Each row of a before or after table is a point. The points were changed in one or more steps. Then noise was added and the rows were shuffled. The steps act on columns, c1 being the first. Name the steps. A step turns or swaps two columns, mirrors them in a line or flattens them onto one, adds a multiple of one to another, or multiplies or shifts one. Angles are multiples of 10 degrees, from the lower column toward the higher: turns from -170 to 170, lines from 10 to 170 but not 90. Use the fewest steps. Two steps may share a column if one is a turn and the other turns, adds or multiplies; they go together, in the order done. Otherwise the lowest column goes first.

Before, 9 rows:
[[-22  -8  29]
 [-42 -35 -21]
 [ 26 -38   6]
 [ 35  -2  18]
 [-16 -15 -13]
 [ 10   5  35]
 [ 60   0 -13]
 [ 15 -34  19]
 [  7  12 -19]]
After:
[[  9 -12 -30]
 [-38  -3  28]
 [-11  22 -15]
 [-10 -32  26]
 [  2 -14  47]
 [-17  54 -27]
 [-24 -57 -14]
 [-46 -12   7]
 [  3  26  39]]
Steps: turn c1 and c2 by -110 degrees; multiply c3 by 1.3

Before (9 x 4):
[[-22 -33  15  38]
 [ -9   0  -5   3]
 [ 18  18  12  14]
 [ 27  51 -40  19]
 [-26 -28  23  -5]
 [-16  42  26  -3]
 [ 43 -14 -17  43]
 [-40  18 -24  21]
 [-16 -10 -44  -4]]
After (9 x 4):
[[-39  15 -10  58]
 [ -7  -3   8  24]
 [-15 -30  35  42]
 [ 19 -10 -18  34]
 [-42   8 -12  15]
 [ 34  36   2  61]
 [ 59 -24  28  38]
 [  2 -48 -19  17]
 [ -5   9  46  16]]
Steps: turn c1 and c3 by -160 degrees; turn c1 and c2 by -150 degrees; shift c4 by 20

Before (12 x 6):
[[-13  34  55 -37  18  17]
 [ -9  22  39  22   1   2]
 [ 16 -24   6  27 -31 -56]
 [  8 -27  35 -22  30 -13]
 [ 23  39  13 -18   7  16]
 [ -3 -13   9  -2  24  -4]
 [-17 -23 -37  22   8  12]
 [  6 -10  53 -26  25  37]
 [-14 -12 -30  60  28 -36]
 [-19 -26 -10  45  10  -1]
 [ 19 -27 -12  41  12  -8]
 [ 33   6 -28  53   9   7]]
After (12 x 6):
[[-38  29 -32 -28   3  42]
 [ 21  24   5 -25 -31  -2]
 [  0   1  23  -8   6   1]
 [ -9 -21   7  37  12 -27]
 [ 21  41   5 -23 -14  13]
 [ 20 -39  14  32  55 -16]
 [ 13  19   1  24  40   8]
 [-20  56  10   4 -26 -23]
 [ 11 -31  29 -12  51 -33]
 [ -6  61  28 -10 -25  42]
 [-23  44   9 -28 -13   1]
 [-13 -25  27 -23  32   9]]
Steps: turn c1 and c6 by -150 degrees; swap c2 and c4; swap c3 and c5

Before, 13 rows:
[[ -1 -21 -13  11  10  -6   5   3]
 [ 18 -28 -10   9  22 -25  -1  10]
 [  4 -21 -15  20  -8 -23 -15  15]
 [  7  14   8 -24 -26  -9  21  30]
 [-10   4  12  -8 -14   3   4  -2]
 [-10  -5  -7 -45  -3  -7  17 -32]
 [  7 -11 -13   2   9  -2  11 -14]
 [ 20  32 -12 -23  -8   0  48  27]
 [ 11  -3  -6 -10 -24  11   9 -21]
 [  5 -24 -17 -11  -8  19 -27 -17]
 [  5  -9  -4  -9  -9 -20 -19 -22]
 [-15  10 -22   6   2  20 -22 -20]
 [ 22  -8   4 -23  14   1  11 -22]]
After (13 x 8):
[[ 12 -60 -12  12  -8 -14  16  11]
 [ -1  61 -15 -20  24   1  10  29]
 [-16  36  10 -24  -8  -7 -15  29]
 [ 13  -6  -7 -44  -7  -2 -50 -31]
 [ 21  -9  -3  -9 -15 -15 -31 -22]
 [ 23   6  -7 -12 -24  10  -9 -20]
 [-11  15  17 -11  -8   1  -9  -2]
 [ 18 -36 -25 -13 -31  13 -42 -18]
 [ -3 -31 -21  22 -27 -16  15  17]
 [ 19 -25 -19   5  -1  -4  13 -14]
 [  3  18 -28   6  11  14 -11 -21]
 [ -5 -41 -16  11 -12  -2  23   6]
 [ 34 -18   6 -23   5   2 -20 -22]]
Steps: add -0.7 times c8 to c1; multiply c2 by 2; turn c2 and c5 by 30 degrees; multiply c3 by 1.3; add 1.5 times c4 to c7; multiply c6 by 0.7

Before:
[[ -7  -5  -5  14  -8   4  17  -7 -12]
 [  0  14 -10 -21  18  -9   1   9   7]
 [  1   9  14 -12   5 -14   7 -16  -8]
 [ -2  -6  13  12   1  16  -1   5 -11]
 [ -7 -14 -11   5   0   1  -4   3  -8]
 [  2  10  14   4  -5  -2  -8  -2   3]
 [  5 -11  15 -15 -13  -1   0 -13  10]
 [ 25  -5  -2 -12   7   2   2  -5   1]
 [ 23  -7  10  -4   7  -8   5   8   9]]
After, 9 rows:
[[ -5 -10  -5  12  -6  12  -1 -11 -12]
 [ -3 -33  -5 -15  -7 -11  -3  -5  10]
 [ 17 -61   0 -12   8  -4  -1  -5   0]
 [ -8   2  13  15  -6  -4 -12  -7 -12]
 [  6  19   0 -11  15 -21  -9   4  -8]
 [  8  19 -10   4  -2  -3   3   1   3]
 [ 10  33   3 -21  17   1   1  13   7]
 [-14 -19   1   5   0   2   5   0  -9]
 [ 11 -60   2  -4   4   3  -7  10   8]]
Steps: turn c1 and c2 by -40 degrees; multiply c2 by 3; multiply c3 by 0.4; turn c3 and c7 by -140 degrees; turn c6 and c8 by -60 degrees; add -0.5 times c6 to c5

Before:
[[ 26   0  18 -26  18  -8 -24  14  14  16  -8]
 [  2 -16  13  -6   0   0 -12   7 -21 -13   3]
 [  2 -11  13   5   7   6  60  20   4 -10 -23]
 [ 16 -14  15  -1  -7  11 -22  15 -26  -4 -24]
 [  5  -3   9 -45  19   1  22  14  12  37  -6]
 [ 19   0 -16   7  28  26 -15  13   0   4  -3]
 [ -4  -4  20   6  -9  -1  -8 -53 -34   7  -2]
 [ -6 -28   9   3  -7   6  -9  19   9   3 -26]
 [ -2 -29   2 -12  17   2  11 -35  -7   9 -24]
 [ 37  -9 -14 -10 -10   2  -5   7  13  -3 -13]]
After (10 x 11):
[[  2 -18  13   6   1 -21 -33  -4  15 -13   5]
 [ 29 -14 -15  -3  10  11 -26  12  -9  -5  10]
 [  4  -6  12  10   2  -2  42  19  -9 -10  24]
 [  3 -29   1  10   1  -9  -8  30   3   7 -29]
 [ -8 -20   8  19  -2   2 -29  22 -12   3  22]
 [ -5   1  19   8  -2 -33 -28  10  23   8 -52]
 [ 25   3 -15   7   9 -21 -35   2 -20   5  13]
 [ 29 -18  19 -20  11  18 -44   6  -4  16  15]
 [ 12 -11  16   9   4 -33 -40  21   8  -4  19]
 [ 11 -31   8 -33   3  11   3   5  -8  37  14]]
Steps: flatten c1 and c5 onto the line at 20 degrees; turn c2 and c4 by -40 degrees; turn c6 and c9 by -130 degrees; multiply c6 by 1.3; shift c7 by -20; turn c8 and c11 by 100 degrees

Before, 11 rows:
[[ -5  -8   5  12  -5  -5 -10 -22 -12  24  -7 -24 -23  16]
 [ 30  24  27 -17   3   5   7   1  13 -20 -20 -49   5   0]
 [ -1 -29   6  22  -4   6  -7 -32  30  17   8  -7  24   7]
 [ -6 -19 -23   4 -28  -7  19  18  -1  -4 -11   2  -8 -25]
 [ -7  34  12  12 -10  27  32  21 -24   5   0 -21  -8 -13]
 [ -9 -22   9 -14   1   9  13  16 -24 -16  -8  19  -1  -4]
 [ 19  20  12   7  -6 -28 -12  -6 -18  -7  12  -8  17  36]
 [-10  -6  22  -4  14 -29  51  -2  15  40  -3  -9  11   3]
 [ -9  -2  14  28 -18 -14   1  -4 -14  15 -23  20 -14 -21]
 [ 18 -32  22  -8 -28 -11 -30 -13   1  28   8  21  -3  21]
 [ -2   8  17  -8  -6 -25  -3 -60  42 -33   6  -4   3  14]]
After, 11 rows:
[[ -3  -6  18  12  -5 -40 -30  52  14  34   7   6   4 -15]
 [ 30  -6  25  15   2  -2   4  -6   5  20 -19  54   6  19]
 [ -7 -24  12 -16 -11   5  42 -34  14  -5   1  31  -6   7]
 [ -6  16   5  -7  -5 -17   8  15 -17 -24  -6  20 -24 -14]
 [-11  -4  15 -34 -18   4  18  13 -10 -15 -24 -19 -14  27]
 [ 18  22  22  15 -29  -7  -5  15 -31 -28   9 -31  -2 -23]
 [ 19 -17  12   5  -7   8  16  28 -23   8  13  14  17 -45]
 [ -2  30   6 -19  -4 -30 -27  10   9 -17   7  -3  23 -19]
 [ -8  14   9  12   2   9  30 -16  -2  16  -9 -25   0  14]
 [-10   7  24   6  13  13  21  26  45 -40  -1   6  12   0]
 [ -6  18 -23 -12 -27  20   1  -3  20   3 -10  -8  -9  31]]
Steps: turn c2 and c12 by 160 degrees; add -0.5 times c3 to c9; turn c7 and c9 by 60 degrees; turn c4 and c14 by -160 degrees; add -0.7 times c11 to c14; turn c6 and c8 by -120 degrees; multiply c10 by -1

Before, 14 rows:
[[ -4  16  -7 -18   2  19  -5  31 -10 -13  16 -24 -24 -18   9   1  12   8]
 [  1   6  -8 -12 -22  -3  -3  -3 -17  12  16 -22  -5 -10   9  18   5   0]
 [ 15  -7 -11 -13 -22  -1   5  12  -8  16  -2 -25 -12 -15  21  26   7 -12]
 [ -8 -17   8 -20  10 -20 -33  14  19  17 -13   9  17  15   1 -11   1 -16]
 [-13   7  21   3   2  11 -10 -12  -7  -8 -24  16   2  14  25   9  -8   3]
 [  9  -2 -10 -20 -12   6 -29  21   0 -10  15  12 -18 -21 -14  -7   8 -30]
 [-19  15  -4 -15 -16   1 -15 -12  22   1 -14 -14 -18  -1  26   9  24   2]
 [-19  18   9  -8  10  16 -13  -7 -14  -1 -20 -11 -18 -15  -9  16   6  -8]
 [ -6  -6 -15  -4   9   4 -14   3   8  24 -20  18  18  -1  -8  20 -13  -9]
 [ -8  16  18   2  12  -5   6  -7  15 -10 -21  -1  -4 -15  18  21  -3  12]
 [-18 -15  -4 -22   9 -15  -1  23  14  -5  -1 -15 -12  15   8  22 -13   1]
 [ 11  -5  -6  15 -14 -13  10  17  -6   4  -1 -18  16   4   5   7 -13 -30]
 [  5  16  14  -7  15  11  -7  29  18  25  18  15 -11   8   4   0   0  -4]
 [-27 -25  20  19 -15   8   4   0 -15  15   7   2 -10 -26  29 -10  -2   2]]
After (14 x 18):
[[-10  16  -1 -15 -13   1 -23 -19  21  -4  10 -14 -18 -18 -17   8  24   9]
 [  0  16  12 -18   5  20  -6  29 -10 -10 -58 -23 -25   6 -20   2  11   6]
 [ -9   8  13   3   3  10 -17 -27  -8  19  -6  16   1 -28  -6  10  -8   3]
 [ -4   6 -13 -10 -19  -3  -6  14 -17  -6  31 -22  -4   0 -13  18   5  12]
 [  6  16 -22  -6  11  11  -3  30  19  18 -50  15 -11 -10   3   1  -1 -11]
 [-20 -15   5 -23   8 -16 -14  10  15  -5 -61 -14 -11 -16   6  21 -13  -3]
 [ 13 -18 -15 -19   1 -19 -30  -5  21  11 -56   9  17 -11  10 -11   1 -18]
 [  4  -7 -18 -12 -26  -1   7   4  -9  -8 -35 -25 -12  -6 -25  26   6   0]
 [ -3  -7 -25  -5   4   5 -18 -15   9 -11 -37  17  18   5   5  20 -13 -13]
 [ 25  -1   8 -20 -24   6 -19  24   0 -11 -32  11 -18  23  -7  -7   7 -19]
 [-15  18   2  -9   4  17 -23 -20 -14   9 -10 -11 -18  17  -5  17   5 -12]
 [-15  17  13   1  17  -4  -3 -22  15  16 -12  -1  -3  -4 -22  20  -2   5]
 [  3  -5  -6  15 -28 -15  14   7  -7  -5 -47 -19  17  -8   0   6 -13 -18]
 [-23 -25  -9  19 -14   8  -8   5 -15  21  10   1  -9  -6 -39 -11  -3   9]]
Steps: add -0.3 times c16 to c1; turn c1 and c7 by 30 degrees; turn c3 and c10 by 80 degrees; turn c5 and c18 by -30 degrees; turn c8 and c11 by -60 degrees; multiply c11 by 3; turn c14 and c15 by 130 degrees

Before (13 x 20):
[[ -8 -13 -15  -6  14 -23  15   2  -4  23  10  -7  15   5   9   1 -26 -23
    1  20]
 [-16  11 -14   1  -3   2   3  -2 -12  22  18 -43  15  13  -1  33 -17 -22
   -2  -4]
 [ -5 -10   1   7   8 -11  -1   0 -22  20 -20 -17 -50   9  -7   0  -9   3
    6  27]
 [ 11  -2  29   6  30   6  15   1   5  12 -19  -1   0  -7 -11   0   3   6
   -5 -12]
 [ 60  -1  -7  -2  -8  -5 -19 -13 -11  24 -16 -19 -18 -12   0   9   0  -7
    1 -20]
 [ -6   4   6   1 -13  10 -27  -4  41   6 -11  -2 -13  -7  -8   0 -13   2
    2 -16]
 [-14  12  -8   1  -5  12  -6 -23  -2   8 -10  -1  11  -3  15   6   2 -17
    6 -20]
 [  5   4  16  -1 -13   8   5 -23   9 -14 -21  -2 -11 -21 -22  13   6 -24
   19  22]
 [-20   7  37  -4  -8  -3  -8   2   6   4 -10  -4  13  -4  18  16   2 -33
   22 -20]
 [  7   5 -11  -8   1   9 -24   3 -12 -48   6  -1   4  -2  -6   2   7  11
    4  39]
 [ 26   9 -10   3  -4   0  13  -5   1  -2 -22 -13   0  16 -27   7  -1 -23
   17  43]
 [ -8 -14 -10   3  -5  11 -18  -4   0  28  10 -14   6   7 -23   9 -36 -12
   11  -6]
 [ -9   9 -11  -5 -12  -1  11  -4   5  -1   2 -15  13  17 -30  22   2 -14
   -4 -21]]
After (13 x 20):
[[ 11 -11  30   7  30   6  13   5   4 -14 -25   1   4  -8 -13   3  -5   6
    8  -9]
 [-19  20  -9 -17  37  -4  -5  -1   7  -1  -2 -19  12  -5  19   9  -8 -31
  -14 -16]
 [ -3  -9   8   6   1 -12   1   6 -21 -18 -27 -16 -51   7  -6   8   8   5
    7  20]
 [ 61  13  -8 -13  -8  -7 -20  22 -11 -18 -13 -15 -17 -10  -1   2  -5  -5
   12 -16]
 [ -7 -19  12 -10 -13 -24  13   7  -3 -22  16  -7  15   6  11  10   1 -22
    2  10]
 [-10   3  -5  11 -11  12 -16  15   0 -26   1 -17   4   5 -22   7  -5 -10
    2 -14]
 [ 27   5  -4  -2  -9  -2  11   3   0   2 -22 -20  -1  18 -29   6  10 -24
   -1  38]
 [-15  25  -5  13 -14   4   3  10 -11 -18  14 -30  14  13   0  26  -2 -23
   29  -7]
 [-14  18  -4  -4 -10  12  -7  24   1   2 -11  -7   9  -4  14  -3  -3 -18
   -4 -20]
 [  6  20   1 -17 -10   8 -26 -18 -13  42  19  -3   7  -2  -6  -9  16  10
   -3  36]
 [-10  11 -14 -14 -10   0  12   4   5   2   9  -7  13  18 -32  18  -7 -15
   13 -18]
 [ -6  20 -15  -4   6   9 -26   7  40  -5 -12  -3 -13  -6  -7 -11  -6   3
    1 -17]
 [  7   8 -16 -14  17  10   5  15  12  22 -18 -11 -11 -22 -23  12   6 -23
  -13  23]]
Steps: add -0.7 times c7 to c2; turn c2 and c16 by -30 degrees; swap c3 and c5; multiply c4 by 3; turn c4 and c11 by -30 degrees; turn c8 and c10 by -160 degrees; mirror c12 and c19 in the line at 160 degrees; flatten c17 and c20 onto the line at 70 degrees

Before, 12 rows:
[[ -2   7  11   3   3  -3  -2   2   4  -7  -4   0   6  -2  -4  -5  -3   4
    4   4   0  -4   8  -5]
 [  1  11   7  -4   6   6   1   1   5   5  -1   0   7  -1   2  -6  -4   4
    6   0  -5  -3   4  -2]
 [ -3  -2  14   5  -4 -14  -5   1  -3  -3  -1   1  -7   9   6   5   7 -12
    0  -2  -7   3  -2  16]
 [ -9  -3  -4   4  -4 -13  -4   2   0   9  -2  -1   1   9  -1   6   3  -5
   -2   2  -3   7  -6   6]
 [  4   4   3   4  -2   5  -1   2   1  -4  -4   6  -1  -4  -2  -7  -2  -2
    8   1  -4  -3   6   2]
 [ -8  -3   6   8  -3 -16  -5  -2   0   3   0   3  -4  -3   7   6   6  -6
   -1  -6   0   0  -2  20]
 [  4   9   2   0   6  -1  -5  -1   1  -3   2  -6   1   2  -4  -6  -8  -1
    4   1   2  -2   3   3]
 [ -3   3   3   0   9   5  -4  -3   2  -3  -3   1   8   5  -2  -8  -4   1
    3   6  -4  -7   9   4]
 [  6  -2  -1   9   3 -13  -8   0  -1   8   1   1   5   7   1   2   5   5
   -5   4  -5   6  -3   4]
 [  2  10   6   2   2   3  -3  -3   3   0  -4   2  -1   1   4  -6   0  -4
   -4   5   2  -5   9  -1]
 [  4   1   6  -2   3   7  -6  -3   6  -2  -1  -4   5  -1  -3  -2   3  -1
    5   0   0  -6   6  -2]
 [ -3  -7   1   6   1 -14  -4   4   0  12   5  -5  -2   3  -1  -3   2  -2
   -5   6  -7   0  -2   4]]
After, 12 rows:
[[  3   4  -7  -4  -2   5   0   2   2  -4  -4   6   2  -2  -2  -4  -2  -2
    4   0  -6  -2  -7   6]
 [  5   0  -3   2   3   8  -2  -3   4  -2  -1  -4   8  -4  -3  -2   4   0
    7  -4  -2  -6  -5  -6]
 [ -2   7  -2  -3   3  -3  -1   2   5  -7  -4   1  11  -5  -4  -4  -3   5
   11   2  -3  -4  -6 -15]
 [ -8  -3   1  -8  -3 -16  -2  -2  -3   3   0   3  -5   4   7   5   6  -6
    6  -5   3   1  -1  61]
 [  7  -2   4  -9   3 -13  -3   0   2   7   1   1   3  -2   2   4   5   4
   -2   4  -3   6   7  12]
 [ -9  -3   1  -4  -5 -13  -2   2   1   9  -2  -1  -2  -2  -1   7   3  -5
   -5   1   0   7  11  18]
 [  0  11  -5   4   7   7   0   1   4   5  -1   1   9  -3   2  -2  -4   4
    8  -2  -7  -3  -4  -6]
 [ -2  -2   2  -5  -4 -14  -2   1  -4  -3  -1   1  -8  -5   6   8   7 -12
   14  -1  -4   3   8  48]
 [  2  10   6  -2   2   2  -1  -3   5   0  -4   2   3  -8   4  -6   0  -5
    5   3  -1  -5  -5  -3]
 [ -3  -7   4  -6   1 -15  -1   4   4  12   5  -5  -3   0  -1   1   1  -2
    0   6  -8   0   3  11]
 [ -3   4  -2  -1   8   5  -2  -3   4  -3  -3   1  13 -11  -2  -5  -4   1
    5   5  -8  -6  -2  12]
 [  4   9  -3   0   6  -2  -2  -1   2  -3   2  -6   3  -4  -4  -6  -7  -1
    3   0  -1  -2  -1   8]]
Steps: turn c3 and c19 by 80 degrees; multiply c4 by -1; multiply c7 by 0.4; turn c9 and c20 by -30 degrees; add 0.5 times c23 to c13; turn c14 and c23 by 130 degrees; turn c16 and c21 by 30 degrees; multiply c24 by 3

Before, 8 rows:
[[ 20  -2 -22  -5  19  11  -4  33  10   4 -32 -12  54 -23 -23  22   7  23
    3  11  -5 -13 -38 -19  10 -16   4   7   5  -6   7 -19]
 [ 29  24 -31  10  21  -5   0  -5  13   4 -29  -5  -3 -43 -10  22  -3  38
  -15   4 -15 -18  -6  21  -2  18  40 -14 -32  -2  29 -47]
 [ 23 -16 -13  11  37 -33 -31  29 -35  19 -30 -21  16 -50  -1  19  15  19
    3  20 -22  -8 -23 -26  13  -1  22  13 -17   1  28 -34]
 [ -3 -24  26  46 -44  22  29  -8 -22 -26  35  10  -1  28  16 -17  -1 -30
  -12 -37  -5  21  21   2  -9  -8  -9  -1 -21  18 -19 -12]
 [-18 -14  48  28 -20  33  19 -22   3 -34  27  14 -21  -2  -1   1  -6 -37
   -2 -34  37  12  36  24  12  -7  -5   1 -44  12  -4  17]
 [ -6   1 -19  32 -11  -1 -30  21 -34  30 -11 -11  60 -27 -49   2  36  12
    5  25 -34  -6  -9 -24  19  -7  12  32 -12  15  11 -20]
 [ -8  -5  31  34 -56 -15  15   1 -29  -3   6 -15   0 -19   3  -2  17  10
    8  -4  -4 -13  11   0  15 -13 -24  26  -9  -5 -10   7]
 [ -6  -1   4   2  -1  21  24 -47  -2 -39  27  32   3  27   7  -5 -35 -29
  -18 -16   7   3  21  17  22   0 -44 -20 -54  17 -31   0]]
After:
[[-17  26 -52   3  21  -8  20  -5  13   3  21  -7   0  47 -11  23  -4  36
  -15   5 -17 -18  -2  -1   0   8 -41 -26 -32  -3  27  24]
 [ -1 -17  23 -26 -20  31  23 -20   2 -37 -32  13 -28  -4  -1   3  -7 -37
   -5 -33  38  12   4 -20  10  -2  -4  17 -45   9  -6 -44]
 [ 29  -6  13 -39 -53 -15   1   2 -28   0  -9 -15  -1  18   0  -3  18  10
    8  -3  -2 -13   0 -17  15  -7  11   4 -11  -4  -8 -35]
 [  8 -16 -33  -4  37 -33 -26  30 -34  18  20 -24  19  54   1  18  16  20
    1  19 -23  -4  -1  30  16  -9 -28 -26 -16   2  26   7]
 [ -4 -25  -9 -45 -38  23   6  -7 -24 -26 -31  11  -4 -31  13 -20  -3 -32
  -13 -38  -4  21   0 -32  -6  -1  -5   2 -22  18 -16 -30]
 [-19  -2   0 -17  -1  22  18 -49  -2 -40 -22  32   2 -31   6  -8 -33 -27
  -17 -16   6   3   0 -24  23  13  40  10 -53  16 -33  -5]
 [ 34   1 -20 -23  -9  -4 -22  22 -35  32   5 -12  61  26 -48   2  34  11
    7  29 -32  -3 -12  30  18  -8 -21   0 -13  17   9  15]
 [  5  -3 -21   8  22  13 -20  33   8   7  29 -10  63  27 -26  22   8  22
    1  12  -3 -12  -8   4  12 -18  -5 -21   5  -8   7  15]]
Steps: turn c1 and c28 by -100 degrees; turn c3 and c32 by -80 degrees; turn c4 and c27 by -160 degrees; turn c7 and c24 by -90 degrees; turn c11 and c14 by -170 degrees; flatten c13 and c23 onto the line at 170 degrees; add -0.3 times c31 to c26
